Rows are points. Each copy is the shape, with its points in the same order, stretched, turned, moved and blurred by noise. Some copies are also mirrored. Which?
In the rows, zero is written as 128.

Shape, 7 rows:
[[166  61]
 [155 126]
 [162 162]
 [130 122]
 [117  60]
 [123  88]
 [ 36 108]]
Copy 1 (7 x 2):
[[121  43]
 [167  90]
 [203 113]
 [136 110]
 [ 83  73]
 [119 103]
 [ 44 161]]
Copy 1 is: only turned
Copy 2 (7 x 2):
[[ 57  73]
 [120  93]
 [153  84]
 [103 122]
 [ 52 132]
 [ 67 119]
 [ 71 246]]
Copy 2 is: only turned
Copy 3:
[[172  88]
 [149 137]
 [145 170]
 [132 133]
 [132  76]
 [129  99]
 [ 56  95]]
Copy 3 is: only turned
Copy 4:
[[187 166]
 [133 164]
 [ 99 175]
 [131 142]
 [179 125]
 [158 136]
 [137  57]]
Copy 4 is: only turned

Shape (10 x 4):
[[162 176 148 180]
 [157  82 144  77]
 [215 159 156 161]
 [101  69  60 145]
 [ 73 193 127 108]
 [ 73  98 176 102]
 [ 77 107 171 173]
 [102 102 150 173]
 [162  94 176 109]
 [162  82 181 156]]
Copy 1:
[[159 137  45 159]
 [121 172 153  76]
 [173 179  46 103]
 [137  41 194 117]
 [ 59 101  82 206]
 [ 96 154 171 176]
 [145 132 152 214]
 [157 122 145 184]
 [150 191 138 102]
 [184 185 145 127]]
Copy 1 is: only turned
Copy 2 (10 x 4):
[[202  98 148 139]
 [ 89 121 147  68]
 [215  94 147  97]
 [ 59  54 124 170]
 [147 180  77 166]
 [ 90 185 148 134]
 [118 147 183 182]
 [122 126 177 167]
 [122 126 168  72]
 [136 101 198  94]]
Copy 2 is: only turned

Shape, 14 rows:
[[ 48 144 102  55 165 109  88  96]
 [125 147 123  94 170  52  94 145]
 [ 62 108  51  85 127 177 170 139]
 [102 135  88  79 143  75 100 159]
 [ 86 176  46 103  82 193 152  97]
 [148  44 144 178  88 126 112  82]
 [ 67 107  86 116  57 195 170 136]
 [135 101 143 209  95 132 137  77]
 [146  82 110 171  57 121 141  39]
 [ 92 145 151  71 117  39  98  87]
 [ 73 148 102 101  71 174 182 140]
 [ 99 135  46  66 111 154 210 137]
 [171 113 104  91  93  80  87 124]
 [142 148 146  59 166 118 110 120]]
Copy 1:
[[ 77 198 123 130 188 122 162 150]
 [129 120  93  76 166 120 122 193]
 [ 52 212  93 148  85 158 114 121]
 [ 96 165  95  86 142 133 100 185]
 [106 246  93 160 109 127 109  61]
 [ 69  53 166  92 137 129  92  85]
 [ 58 213 129 118  66 147 108  67]
 [101  70 137  98 128  92 125  61]
 [ 65  86 124 101 164 124  97  35]
 [ 92 145 112  54 223 123 157 133]
 [ 93 220 102 104  81 146 134  79]
 [ 74 210  40 129  89 179 107 117]
 [114 122 118  77 159 150  56 145]
 [160 140 108 110 158 159 145 166]]
Copy 1 is: only turned
Copy 2, 14 rows:
[[108 171 224 115 170  43 110 105]
 [ 44 103 184 106 164  45 100 128]
 [165 210 110 187 111  86 134 120]
 [ 79 119 154 111 143  37 109 106]
 [185 244  87 114 159 137 146 120]
 [ 82  90 150 176 120 192 151  81]
 [178 214  97 154  80 151 165 115]
 [ 70 149 133 163 142 206 128 113]
 [ 90 145 117 152 172 205 199  95]
 [ 45 130 222  73 177  70 177 116]
 [168 223 105 121  97 129 169 149]
 [164 216  71 165 146  72 174 158]
 [100  65 130  92 160  94 161  97]
 [124 101 183 114 168  67 119 156]]
Copy 2 is: mirrored
Copy 3:
[[103 166  88 111 106 126  78  50]
 [148 117 124 106 122  88  84 124]
 [ 79 151  72 113  73 199 146  92]
 [120 145 106  86  81 101 109 127]
 [120 188  68  92 110 219 126  96]
 [203 143 218 175  93 180 134 115]
 [111 193  89 117  94 199 179  96]
 [183 149 185 177 145 196 132 122]
 [211 176 175 185  90 199 117 123]
 [170 182 105 145 131  71  75  97]
 [106 182  67 116 133 172 171 112]
 [123 136  34 116  85 184 155 126]
 [213 144 166  96  81 121 117 135]
 [174 105 123  98 139 111 111  74]]
Copy 3 is: only turned

Shape:
[[161 162 105 104 111 118 129 137 159 156 188]
 [162 154 138 109  89 164 112 193 117 160 158]
 [ 72 137  68 133  93 168 157 197 145 147  77]
 [117 116 182 124 147 111  86  47 125 102 102]
 [125  60 144 100 166 130  65  49  72  87 153]
 [129 146  55 146 117 125 148 157  89 162  46]
 [161 111 139 173 106 149  81 154 116 161 164]
 [155 144 128 173 142 130 113 171 123 107 185]
 [135 103 180 100 146 109 147 102  67 116 124]
 [153  91  69 144  92 124 121 166 139 110  41]
 [167 133 108 162  64 163 107 167 105  83 147]
 [131 149 118 127  94 102  74 201 114 125 153]
 [153 103 135 155  78  96 128 166 127 151 200]
 [156  73 202  85 206 123 103  92 101 108 148]]
Copy 1, 14 rows:
[[173  74  76 145  98 179 128 148 133 115 157]
 [155  35 104 172  70 139 153 166  96 115 144]
 [112 106  46  79  95  79 209 224 106  98 158]
 [ 82 175 177 139 116 114  84  50 163 144 120]
 [ 49 178 181 172 120 126   7  81 114 195 183]
 [123 132  47  98 142  78 151 204  86 171 120]
 [113  60 127 194 132 109 114 144 129 136 166]
 [127  86 117 181 158 175 147 114  85 116 182]
 [132 157 186 129 108 117  86 111  78 168 133]
 [ 85 136  39  95 129  47 104 169  79  90 136]
 [129  75  65 171 107 104 141 117  72 105 196]
 [133 105  88 225 100 127 148 157  82  88 166]
 [185  93 109 185 127 120 115 162 102  92 198]
 [ 70 142 233 140 122 166  28  80  89 158 122]]
Copy 1 is: only turned
Copy 2:
[[ 94  94 176 134 115  82  95 143 139 202 166]
 [145  91 166  91  57  79 104 122 141 135 129]
 [161  96  85 174  68 186  98 151  85 140 119]
 [104 184 175 117 162 169  98 107 132  86 135]
 [ 73 138 176 125 201 119 153  44 127  64 160]
 [177 121 110  99 106 166 143 122  64 174 104]
 [178 107 160  87 113  37 117  83 132 113 172]
 [136  98 112 101 127  89 161 118 162 140 192]
 [124 152 173 104 139 161 166 106 152 103  97]
 [164 143  70 136 100 129 167 156  15 132 138]
 [131 118  71 113  88  59 155  85 134 147 159]
 [116  75 104 111 124  84 107 139 132 110 144]
 [150  91 133 142 130  29 129 131 158 150 156]
 [106 147 218  93 152 155 180 114 130  59 150]]
Copy 2 is: mirrored
Copy 3, 14 rows:
[[133 168  52 143 128 159 139 168 145 102  94]
 [ 96 166  87 135 109  88  95 197 152  80  88]
 [ 60 199 163 140 135 117  72 171  83 132 100]
 [189  53 105 140  91 157  94  60 106 151 142]
 [157   8  64 163  97 166 115 112 135 215 149]
 [104 188 114 118 169  85  19 141 105 181  99]
 [116 167  85 152  51  82 121 167 177 140 118]
 [117 171  89 170 113  90 159 145 186 116 151]
 [158  66 108 103 146 148  77 103 151 143 155]
 [ 78 165 134 130 136  65  77 105 127 187  54]
 [ 34 165  74 140 111  54 130 140 147 143 103]
 [ 81 172  90 187 109 113  80 156 188 100  89]
 [ 88 185  82 136  80 142 141 153 221 129 116]
 [224  16 108 141 117 145 127 109 164 139 154]]
Copy 3 is: only turned
Copy 4:
[[151 170 116  92 156  79 154 115  98  94 168]
 [ 86 225  93 120 147 116 154 150  85  98 135]
 [ 92 191  98 114 150 196 172  87 190 153 121]
 [134  34 133 181 130 114  92 151 127  22  61]
 [103   8 156 132  92  52 126 187 119  79  23]
 [115 155 117  71  87 221 151  97 160  83 109]
 [104 170 112 119 116 122  85 118  67 127  71]
 [112 133  61 112 103 129  85 134  78 124 132]
 [128  71 123 158  84 161 161 212 107  80  96]
 [ 93 178  93 152  67 152 126  84 186 106  60]
 [ 60 160  22 128 105 117 144 101  98  96  95]
 [123 180  46 108 140  99 116 172 115 117  97]
 [151 174  58 114 106 100 153 133  59 145 116]
 [123  51 182 186  75  89  75 227 114  71 100]]
Copy 4 is: only turned
